Each row of a before or after table is a point. One or more steps were done to the points. Then noise was added and the rows were shuffled. The steps act on columns, c1 being the first. What was done? A step turns or swaps two columns, mirrors them in a line or flattens them onto one, adds a multiple of one to another, or multiplies or shifts one. Angles are multiples of 10 degrees, from the lower column toward the higher: turns from -170 to 170, lines from 10 to 170 but not 90. Use the fewest steps. Two steps may share a column if one is a turn and the other turns, adds or multiplies; they go together, in the order done. Otherwise the lowest column goes first.

Before:
[[ 0.00 -0.04 -0.58]
 [-0.47 -0.22 -0.21]
 [ 0.08 -0.13 -0.35]
 [-0.01 -0.13 -0.85]
 [-0.18 -0.18 -0.21]
 [ 0.05 -0.32 -0.17]
 [-0.25 -0.05 -0.18]
 [ 0.06  0.12 -0.07]
 [ 0.05 -0.59 -0.19]
 [-0.38  0.07 -2.48]
 [-0.02 -0.14 -0.15]
 [ 0.13 -0.10 -0.15]]
After:
[[-0.30  0.00 -0.15]
 [ 0.01 -0.14 -0.14]
 [-0.10 -0.21 -0.83]
 [-0.15 -0.15 -0.12]
 [-0.01  0.07 -0.10]
 [ 0.00 -0.23 -0.28]
 [-0.57 -0.24 -0.18]
 [-0.03 -0.61  0.00]
 [-0.08 -0.35 -0.09]
 [-0.48 -0.31 -2.45]
 [-0.18 -0.09 -0.56]
 [-0.28 -0.20 -0.24]]
Steps: shift c1 by -0.10; turn c2 and c3 by -10 degrees

Before:
[[-0.27  0.25 -0.15  0.75 -0.44  0.40]
 [ 0.57 -0.36 -0.50 -0.23  0.13 -0.38]
 [ 0.68 -0.62 -0.03 -0.10 -0.27 -0.22]
 [ 0.22  0.31 -0.42 -0.32 -0.48  0.64]
 [-0.74 -0.07  0.09 -0.15  0.71  0.73]
 [ 0.02 -0.13 -0.05  0.47  0.78  0.77]
 [ 0.32  0.26 -0.03  0.53  0.37  0.01]
 [ 0.13  0.14  0.45 -0.57  0.63  0.21]
 [ 0.15  0.12 -0.38 -0.02 -0.24 -0.26]
 [-0.65  0.64  0.06  0.54  0.59  0.58]
 [ 0.38 -0.15 -0.26 -0.14 -0.31  0.29]
 [ 0.25 -0.34  0.63 -0.52  0.45 -0.38]
 [ 0.26  0.07  0.33  0.32 -0.15 -0.32]
 [-0.68  0.03 -0.53  0.74 -0.05  0.04]]
After (14 x 6):
[[ 0.11 -0.06 -0.53  0.73 -0.58 -0.06]
 [ 1.00  0.39 -0.02  0.27  0.59 -0.06]
 [-0.26 -0.06 -0.48 -0.13 -0.26 -0.09]
 [-0.41  0.02  0.53 -0.02  0.59 -0.57]
 [-0.40 -0.03  0.24 -0.26 -0.16  0.26]
 [-0.67 -0.65 -0.12  0.19  0.19 -0.05]
 [-0.28  0.44 -0.16 -0.03  0.16  0.53]
 [-0.01  0.52  0.37  0.45  0.40 -0.45]
 [ 0.84  0.85 -0.02 -0.01  0.02  0.59]
 [ 0.61  0.00 -0.62 -0.55 -0.03  0.60]
 [-0.20 -0.29 -0.37  0.47 -0.17  0.03]
 [-0.68 -0.18 -0.60  0.04  0.34 -0.24]
 [ 0.41 -0.09 -0.25 -0.05 -0.48  0.77]
 [ 0.36  0.42 -0.16  0.47  0.68  0.68]]
Steps: turn c1 and c6 by -150 degrees; turn c4 and c6 by 110 degrees; turn c2 and c5 by -40 degrees; shift c3 by -0.10

Before:
[[ 0.67  0.53 -0.48  0.46 -0.57 -0.10 -0.27  0.31]
 [ 0.71  0.17 -0.25 -0.87  0.33 -0.07 -0.21  0.25]
 [ 0.63  0.30 -0.07  0.14  0.35  0.09  0.41 -0.19]
 [ 0.03  0.15  0.16 -0.01  0.31  0.13 -0.47  0.21]
 [ 0.19  0.70 -0.33 -0.49 -0.03  0.11  0.13  0.01]
 [ 0.42  0.08  0.05  0.12 -1.09 -0.14 -0.06 -0.09]
 [ 0.45  0.47  0.12  0.07 -0.10 -0.20  0.36  0.54]
 [ 0.30 -0.47 -0.18  0.34 -1.94  1.00 -0.23  0.42]]
After (8 x 8):
[[-0.24  0.18  0.17  0.03  0.26 -0.08 -0.05  0.23]
 [ 0.85  0.54 -0.49  0.50  0.13 -0.23  0.00  0.30]
 [ 0.17  0.31 -0.06  0.15  0.66 -0.61  0.02 -0.19]
 [ 0.38  0.50  0.15  0.03  0.30 -0.48  0.00  0.54]
 [ 0.16  0.69 -0.29 -0.51  0.08 -0.02  0.00  0.01]
 [ 1.69 -0.46 -0.14  0.34 -1.00  2.02  0.03  0.47]
 [ 0.18  0.15 -0.30 -0.85  0.77 -0.80 -0.02  0.24]
 [ 1.14  0.04  0.05  0.04 -0.41  0.27  0.03 -0.07]]
Steps: turn c1 and c5 by 50 degrees; add -1 times c5 to c6; multiply c7 by 0

Before, 14 rows:
[[ 0.19 -0.19  0.12 -0.03 -0.12 -0.21 -0.53 -0.48 -0.44]
 [-0.03  0.16  0.27 -0.51  0.53  0.12  0.41  0.19  0.26]
 [ 0.61 -0.40  0.60 -0.60  0.63 -0.02 -0.70  0.18 -0.16]
 [-0.38  0.20  0.28  0.63  0.42  0.71 -0.28  0.27 -0.19]
 [ 0.65  0.20 -0.32 -0.15 -0.49 -0.38  0.32  0.86  0.23]
 [-0.08 -0.46  0.42 -0.15 -0.47  0.38 -0.54  0.30  0.19]
 [ 0.66  0.05  0.28 -0.62 -0.51  0.36 -0.51 -0.30  0.23]
 [-0.38  0.15 -0.65  0.24  0.66  0.34 -0.53 -0.45 -0.18]
 [ 0.43 -0.49 -0.27  0.29 -0.61  0.53  0.32  0.46 -0.44]
 [ 0.72  0.22 -0.33  0.61  0.08 -0.30 -0.10  0.44  0.58]
 [-0.11  0.48 -0.37  0.45  0.41  0.61  0.55  0.60 -0.37]
 [-0.29 -0.15 -0.63  0.14  0.71  0.42  0.19 -0.39  0.26]
 [ 0.26  0.00 -0.44  0.08  0.19  0.71 -0.29 -0.13  0.39]
 [-0.46 -0.24 -0.79 -0.14  0.00 -0.44  0.27  0.53 -0.73]]
After (14 x 9):
[[ 0.27  0.37 -0.73  0.25 -0.17  0.52  0.29  0.54 -0.71]
 [ 0.09 -0.23 -0.03 -0.69  0.59 -0.70 -0.55 -0.11  0.29]
 [-0.43  0.29 -0.49  0.46 -0.46 -0.02  0.16 -0.63  0.25]
 [ 0.43  0.15  0.20 -0.84 -0.69 -0.65 -0.66  0.07 -0.15]
 [-0.25  0.48  0.29 -0.31  0.33 -0.28 -0.56  0.38  0.24]
 [-0.87 -0.04  0.59  0.40 -0.49 -0.03 -0.23 -0.01 -0.21]
 [-0.65 -0.34 -0.08  0.61 -0.57 -0.10  0.57  0.45 -0.35]
 [ 0.60 -0.35 -0.37  0.05  0.21 -0.29  0.33  1.04  0.30]
 [ 0.32  0.14  0.12 -0.08  0.27 -0.10 -0.52 -0.37 -0.53]
 [-0.47 -0.08 -0.36  0.33 -0.14 -0.58 -0.31 -0.25  0.44]
 [-0.19 -0.17 -0.03 -0.60 -0.46 -0.02  0.47 -0.03  0.21]
 [-0.20  0.35 -0.14  0.40  0.40 -0.74  0.31  0.63 -0.38]
 [ 0.60 -0.44 -0.02  0.71 -0.15 -0.32 -0.11  0.37  0.60]
 [-0.43 -0.01 -0.40  0.54 -0.41  0.24 -0.46 -0.62 -0.17]]
Steps: turn c1 and c2 by -160 degrees; turn c1 and c6 by 120 degrees; turn c3 and c4 by -30 degrees; mirror c5 and c8 in the line at 100 degrees

Before:
[[-0.07 -0.45 -0.11 -0.69  0.24 -0.06  0.42 -0.78 -0.56 -0.03  0.90  0.23]
 [-0.36  0.28  0.49  0.05 -0.04  0.72 -0.28 -0.83 -0.27 -0.24 -0.26 -0.40]
 [ 0.59  0.16 -0.27 -0.32  0.15 -0.42 -0.14 -0.75  0.09  0.53 -0.38  0.33]
 [-0.20 -0.21  0.11  0.33 -0.73  0.85  0.88  0.35 -0.36  0.07 -0.17 -0.07]
 [ 0.27 -0.18  0.76 -0.28 -0.46  0.32  0.17 -0.58  0.32  0.59  0.78 -0.10]
 [ 0.26  0.28 -0.29  0.46 -0.33 -0.12  0.09  0.50 -0.98  0.47 -0.19 -0.69]
 [ 0.38  0.72  0.57  0.41 -0.37  0.39  0.28  0.05 -0.61 -0.60  0.24  0.41]
 [-0.43  0.75  0.28  0.51 -0.23 -0.43  0.03 -0.01 -0.29  0.67  0.49 -0.80]
 [ 0.53 -0.24  0.36  0.34  0.57 -0.23  0.23 -0.05  0.36  0.54  0.42  0.09]
 [-0.29 -0.32  0.74 -0.39 -0.28 -0.31 -0.12  0.03 -0.38  0.69 -0.34 -0.51]
 [-0.36 -0.43 -0.33 -0.32  0.03  0.17  0.18  0.13  0.18 -0.49  0.08 -0.91]
 [ 0.72  0.44  0.10  0.17  0.24 -0.04  0.62 -0.83  0.08 -0.14 -0.27 -0.41]
 [ 0.73  0.18 -0.02  0.07  0.47 -0.06 -0.21 -0.11 -0.36  0.28 -0.16  0.19]
 [-0.33  0.36  0.52 -0.68 -0.43  0.64  0.85 -0.13  0.01  0.43  0.74 -0.35]]
After (14 x 12):
[[ 0.18  0.71  0.01 -0.50  0.34 -0.42 -0.79 -0.24  0.00  0.79  0.39 -0.75]
 [ 0.09  0.30 -0.40  0.04  0.26  0.63 -0.56  0.74 -0.34  0.50 -0.45 -0.40]
 [ 0.01 -0.33 -0.20 -0.30  0.45 -0.30  0.09  0.75 -0.05  0.76  0.46 -0.51]
 [ 0.09 -0.48 -0.90  0.52  0.26 -0.06 -1.05  0.19  0.61 -0.01  0.01  0.23]
 [-0.75  0.22 -0.01 -0.02 -0.05 -0.05  0.18 -0.12  0.56  0.00 -0.01  0.18]
 [-0.18  0.68  0.04 -0.70  0.76  0.37 -0.06  0.05  0.08 -0.68 -0.39  0.39]
 [ 0.52 -0.45  0.07  0.42 -0.19  0.17 -0.02  0.05 -0.14 -0.36 -0.09 -0.89]
 [-0.60  0.44 -0.80 -0.19 -0.17  0.00 -0.07 -0.31  0.14 -0.34  0.73 -0.42]
 [-0.47 -0.17 -0.80 -0.47  0.04  0.35 -0.58  0.44 -0.52  0.45 -0.65 -0.13]
 [ 0.43  0.30 -0.89 -0.46  0.19  0.72  0.93 -0.08  0.18 -0.12 -1.04 -0.44]
 [-0.73  0.16 -0.70  0.43 -0.18 -0.43  0.03 -0.18  0.07  0.31  0.62  0.33]
 [ 0.19 -0.25  0.42 -0.26  0.77  0.82  0.37 -0.10 -0.38  0.13 -0.26 -0.09]
 [-0.40  0.30  0.68 -0.08  0.98 -0.11 -0.01 -0.32  0.39  0.34  0.34 -0.70]
 [-0.76 -0.22 -0.01 -0.54 -0.59 -0.20 -0.65 -0.07  0.18  0.34  0.31  0.11]]
Steps: mirror c1 and c10 in the line at 100 degrees; turn c3 and c4 by -130 degrees; turn c3 and c8 by -70 degrees; turn c5 and c9 by 130 degrees; add -1.5 times c6 to c7; turn c7 and c11 by 120 degrees

Before (10 x 14):
[[ 0.69  0.31  0.78 -0.21 -0.26 -0.42  0.09  0.66 -0.11  0.62  0.51 -0.28
   0.23 -0.41]
 [ 0.00 -0.06 -0.07 -0.67  0.29  0.40  0.46  0.06  0.52 -0.32  0.29  0.23
   0.40 -0.22]
 [-0.66 -0.12 -0.24  0.14  0.51  0.24 -0.70 -0.41 -0.48 -0.31 -0.36 -0.21
  -0.27  0.11]
 [-0.32 -0.26  0.05 -0.25 -0.24  0.56  0.02  0.31  0.65  0.12  0.13 -0.03
   0.03 -0.43]
 [-0.24  0.66 -0.01  0.29 -0.54 -0.57 -0.07 -0.06 -0.50  0.07 -0.40 -0.16
  -0.08 -0.15]
 [ 0.14 -0.70  0.40 -0.38 -0.23  0.52  0.68  0.52  0.31 -0.37  0.27  0.33
   0.07 -0.07]
 [ 0.09  0.12  0.65 -0.17  0.18 -0.18  0.52  0.59  0.12  0.85  0.19  0.48
   0.05 -0.40]
 [-1.00  0.58 -0.41  0.26  0.22 -0.53 -0.57 -0.11 -0.81  0.75 -0.44 -0.83
  -0.18  0.96]
 [-0.15 -0.71 -0.20  0.20 -0.06  0.22  0.11 -0.51  0.36 -0.18  0.05  0.10
   0.40 -0.06]
 [-0.58  0.30 -0.29  0.58  0.35  0.73 -0.25  0.16 -0.28 -0.21  0.34  0.07
   0.29  0.24]]
After (10 x 14):
[[-0.09 -0.13  0.64 -0.12  0.02 -0.04  0.57  0.01  0.11  0.24 -0.36  0.50
   0.58  0.13]
 [-0.03  0.03 -0.10 -0.62  0.31  0.43  0.37 -0.56  0.56 -0.14 -0.23  0.34
   0.90  0.37]
 [-0.27  0.23  0.36 -0.36 -0.11  0.53  0.68 -0.10  0.28 -0.15 -0.04  0.28
   0.72  0.23]
 [ 0.27  0.39 -0.42  0.52  0.34  0.64 -0.22 -0.41 -0.33 -0.05  0.34  0.08
   0.12  0.33]
 [ 0.46  0.58 -0.49  0.18  0.14 -0.60 -0.55 -0.72 -0.80  0.32  0.87 -0.77
  -0.73 -0.74]
 [ 0.24 -0.12  0.03  0.31 -0.54 -0.55  0.03 -0.67 -0.53  0.06 -0.21 -0.25
  -0.08 -0.33]
 [-0.18  0.47 -0.19  0.26 -0.02  0.25  0.12 -1.07  0.30 -0.08 -0.05  0.12
   0.51  0.12]
 [ 0.09  0.76 -0.27  0.11  0.52  0.33 -0.61 -1.07 -0.49 -0.15  0.06 -0.24
  -1.00 -0.41]
 [-0.13  0.44  0.08 -0.29 -0.26  0.59  0.08 -0.26  0.73  0.05 -0.36  0.08
   0.05  0.27]
 [ 0.00 -0.76  0.73 -0.18 -0.24 -0.40  0.15  0.06 -0.02  0.15 -0.31 -0.33
   0.36  0.53]]
Steps: turn c1 and c2 by -120 degrees; multiply c1 by 0.4; add 1 times c7 to c13; shift c8 by -0.60; multiply c10 by 0.4; mirror c11 and c14 in the line at 40 degrees

Before (9 x 18):
[[ 0.11  0.49  0.25  0.62  0.21  0.64 -0.05  0.45 -0.55  0.08 -0.51 -0.13
   0.66 -0.54 -0.53  0.72 -0.43 -0.23]
 [ 1.01  0.38 -0.84  0.72  0.48 -0.11  0.24  0.46  0.65  0.52  0.03 -0.13
   0.33 -0.26  0.42 -0.36  0.35 -0.16]
 [-0.23  0.30  0.07 -0.28 -0.09 -0.15  0.18 -0.55 -0.41 -0.28 -0.57 -0.33
  -0.71  0.41  0.19 -0.36  0.52 -0.17]
 [-0.26  0.20 -0.53 -0.32 -0.18  0.27 -0.46 -0.59 -0.25  0.45  0.30 -0.32
   0.21 -0.29  0.08  0.37 -0.75 -0.07]
 [ 0.22  0.51 -0.03  0.20  0.43  0.34 -0.68  0.00  0.26  0.12  0.08 -0.18
  -0.54  0.29  0.42  0.60  0.25  0.63]
 [ 0.77 -0.83  0.28 -0.19  0.14  0.45 -0.18 -0.32  0.55 -0.49 -0.57 -0.01
  -0.22 -0.44  0.02  0.29  0.01  0.26]
 [ 0.30 -0.65  0.31  0.78  0.00 -0.34  0.36 -0.47 -0.48 -0.77 -0.53 -0.10
   0.57 -0.02 -0.67 -0.25 -0.01  0.35]
 [ 0.00 -0.04  0.05 -0.57 -0.11  0.31  0.24 -0.07  0.57 -0.53 -0.29  0.37
  -0.44 -0.23  0.55 -0.21  0.01 -0.11]
 [ 0.41  0.46 -0.16 -0.33 -0.23 -0.19 -0.23  0.26  0.35  0.37  0.33  0.99
  -0.34  0.26 -0.64  0.82 -0.12  0.28]]
After, 9 rows:
[[ 0.14  0.47  0.55  0.11  0.25  0.71 -0.22  0.42  0.43  0.64 -0.77 -0.36
   0.63 -0.49 -0.56 -0.64 -0.58  0.00]
 [ 0.17 -0.02 -0.20 -0.54 -0.11  0.35  0.14 -0.05  0.02 -0.54 -0.56  0.92
  -0.44 -0.23  0.57  0.03  0.60 -0.08]
 [ 0.03  0.31 -0.34 -0.31 -0.04 -0.21  0.20 -0.55 -0.60 -0.23 -0.83 -0.75
  -0.66  0.38  0.22  0.06 -0.44 -0.33]
 [-0.75  0.46  0.53  0.12  0.47  0.39 -0.38 -0.06 -0.19  0.17 -0.24 -0.47
  -0.57  0.26  0.47 -0.24  0.30  0.51]
 [ 0.01 -0.68 -0.44 -0.85  0.02 -0.33  0.43 -0.53 -0.01  0.78 -0.84 -0.26
   0.57  0.05 -0.68 -0.12 -0.51  0.46]
 [-0.34  0.18  0.59  0.43 -0.23  0.31 -0.33 -0.56  0.73 -0.32  0.00 -0.85
   0.25 -0.23  0.07  0.23 -0.28 -0.26]
 [ 0.08 -0.86  0.10 -0.49  0.18  0.51 -0.22 -0.30  0.01 -0.12 -0.86 -0.03
  -0.23 -0.50  0.10 -0.41  0.56  0.81]
 [-0.16  0.49  0.76  0.42 -0.18 -0.13 -0.17  0.23  0.14 -0.31  0.05  2.49
  -0.39  0.25 -0.69 -0.25  0.39  0.48]
 [ 0.69  0.37  0.09  0.57  0.44 -0.05 -0.17  0.39 -0.33  0.72 -0.29 -0.39
   0.32 -0.30  0.42  0.83  0.66  0.84]]
Steps: turn c1 and c18 by 60 degrees; turn c1 and c7 by -30 degrees; turn c3 and c16 by -120 degrees; swap c4 and c10; turn c9 and c17 by 90 degrees; shift c11 by -0.30; multiply c12 by 2.5

Before:
[[ 0.20  0.74 -0.67  0.30  0.00 -0.29 -0.35 -0.03 -0.60 -0.81 -0.28  0.58
  -0.81  0.61 -0.10 -0.03  0.10  0.24 -0.39 -0.24 -0.44 -0.17 -0.66  0.22]
 [ 0.22  0.67  0.22  0.30  0.01 -0.52  0.04  0.52 -0.14  0.26  0.68  0.30
   0.21  0.50  0.89  0.86 -0.70  0.18  0.59  0.25  0.38  0.30 -0.50  0.44]
 [-0.26  0.66 -0.31 -0.07 -0.38  0.42  0.19  0.45 -0.17 -0.32  0.44 -0.12
   0.40 -0.23 -0.58  0.83  0.03  0.46  0.18  0.61 -0.14 -0.77 -0.05  0.30]
 [ 0.61  0.29  0.02  0.85 -0.22  0.50 -0.05 -0.30 -0.51  0.30 -0.14  0.09
  -0.38 -0.28  0.12 -0.58  0.18 -0.15 -0.09  0.08 -0.34 -0.03  0.27 -0.23]
 [ 0.00 -0.27 -0.41 -0.04 -0.49 -0.32 -0.23 -0.10  0.32 -0.98  0.57  0.02
  -0.75  0.44  0.63  0.08  0.57 -0.25  0.24 -0.02 -0.25 -0.31  0.69 -0.74]
 [ 0.26 -0.39 -0.35  0.28  0.08  0.12  0.08  0.00  0.51 -0.30  0.45 -0.33
  -0.82  0.91  0.84  0.65 -0.10 -0.43  0.21 -0.23  0.00 -0.40  0.67 -0.47]
 [ 0.10  0.57 -0.23  0.25  0.83 -0.84  0.32 -0.47  0.16 -0.25  0.40  0.02
   0.50  0.56 -0.55  0.20 -0.09  0.38  0.38 -0.07  0.96 -0.08 -0.12  0.19]
 [-0.53 -0.54 -0.70 -0.09  0.35 -0.72  0.06 -0.69  0.10 -0.08  0.29  0.19
   0.21  0.21  0.89  0.05  0.39  0.08  0.03 -0.16  0.71 -0.57  0.67 -0.68]
 [ 0.23  0.16 -0.89  0.66 -0.09 -0.83 -0.10  0.57 -0.58 -0.64  0.68  0.64
   0.07  0.21  0.00 -0.58 -0.09 -0.38 -0.34  0.56 -0.19 -0.33 -0.16 -0.30]
 [ 0.30 -0.11 -0.12  0.75 -0.40 -0.29 -0.52  0.36 -0.38  0.19 -0.72 -0.27
   0.42  0.05  0.91 -0.59  0.08  0.16  0.11 -0.22 -0.05  0.18  0.30 -0.32]
 [ 0.66  0.01 -0.62  0.68  0.51  0.53  0.04 -0.65 -0.08 -0.17 -0.12  0.08
  -0.70  0.07  0.90 -0.61 -0.40  0.65 -0.55  0.03  0.07  0.23 -0.60 -0.15]
 [-0.28  0.14  0.41 -0.13  0.47 -0.51  0.59 -0.50 -0.84 -0.73 -0.03  0.18
  -0.39  0.45 -0.14 -0.47  0.19 -0.14  0.59 -0.07 -0.29 -0.28  0.20  0.06]]
After, 12 rows:
[[ 0.27 -0.43 -0.33 -0.73  0.06  0.64  0.13 -0.22  0.49 -0.31  0.46 -0.32
  -0.81  0.91  0.81  0.67 -0.08 -0.41 -0.08 -0.57 -0.63 -0.39  0.68  0.09]
 [ 0.66  0.05 -0.64 -1.27  0.47  0.71  0.05  0.75 -0.06 -0.16 -0.08  0.08
  -0.77  0.08  0.93 -0.65 -0.40  0.65 -0.42 -0.03 -0.54  0.23 -0.61 -0.53]
 [-0.03 -0.32 -0.31 -0.26 -0.56  0.13 -0.26 -0.18  0.33 -0.96  0.49 -0.01
  -0.77  0.49  0.64  0.04  0.51 -0.26 -0.21 -0.68 -0.86 -0.32  0.69  0.68]
 [ 0.23  0.69 -0.65 -0.41  0.02  0.30 -0.42  0.41 -0.59 -0.80 -0.32  0.61
  -0.83  0.63 -0.09 -0.04  0.11  0.22  0.06 -0.80 -1.04 -0.14 -0.64 -0.46]
 [ 0.32 -0.10 -0.12 -1.52 -0.44 -0.28 -0.49 -0.27 -0.37  0.20 -0.71 -0.27
   0.37  0.06  0.91 -0.57  0.07  0.09  0.31 -0.12 -0.63  0.16  0.28 -0.47]
 [ 0.26  0.68  0.23 -0.30  0.02 -0.65  0.05 -0.71 -0.10  0.25  0.70  0.30
   0.22  0.54  0.87  0.86 -0.67  0.18  0.31 -0.03 -0.20  0.33 -0.49 -0.68]
 [ 0.63  0.33  0.00 -1.58 -0.18  0.47 -0.10  0.13 -0.45  0.34 -0.14  0.13
  -0.37 -0.30  0.13 -0.58  0.20 -0.18 -0.26  0.12 -0.90 -0.01  0.30 -0.64]
 [-0.24  0.67 -0.33  0.26 -0.38 -0.28  0.13 -0.32 -0.18 -0.36  0.40 -0.14
   0.39 -0.21 -0.54  0.82  0.02  0.45  0.37  0.95 -0.74 -0.82  0.00 -0.19]
 [-0.24  0.18  0.35  0.28  0.44 -0.18  0.55 -0.38 -0.83 -0.81 -0.07  0.16
  -0.42  0.46 -0.17 -0.44  0.20 -0.15 -0.69 -0.61 -0.91 -0.33  0.25  0.06]
 [-0.56 -0.55 -0.73 -0.15  0.36 -0.52  0.07  0.23  0.14 -0.08  0.24  0.19
   0.23  0.23  0.92  0.11  0.32  0.05 -0.68 -0.51  0.12 -0.52  0.64  0.65]
 [ 0.22  0.14 -0.89 -1.29 -0.12 -1.05 -0.08  0.09 -0.63 -0.68  0.72  0.71
   0.04  0.23 -0.01 -0.61 -0.04 -0.38  0.60 -0.04 -0.79 -0.31 -0.18 -0.43]
 [ 0.08  0.58 -0.27 -0.36  0.80 -0.85  0.30 -0.22  0.13 -0.22  0.42  0.04
   0.48  0.58 -0.53  0.24 -0.03  0.41 -0.57 -0.27  0.32 -0.08 -0.13 -0.39]]
Steps: multiply c4 by 2; turn c4 and c24 by -150 degrees; add 0.7 times c13 to c20; turn c6 and c20 by 40 degrees; turn c8 and c19 by 110 degrees; shift c21 by -0.60
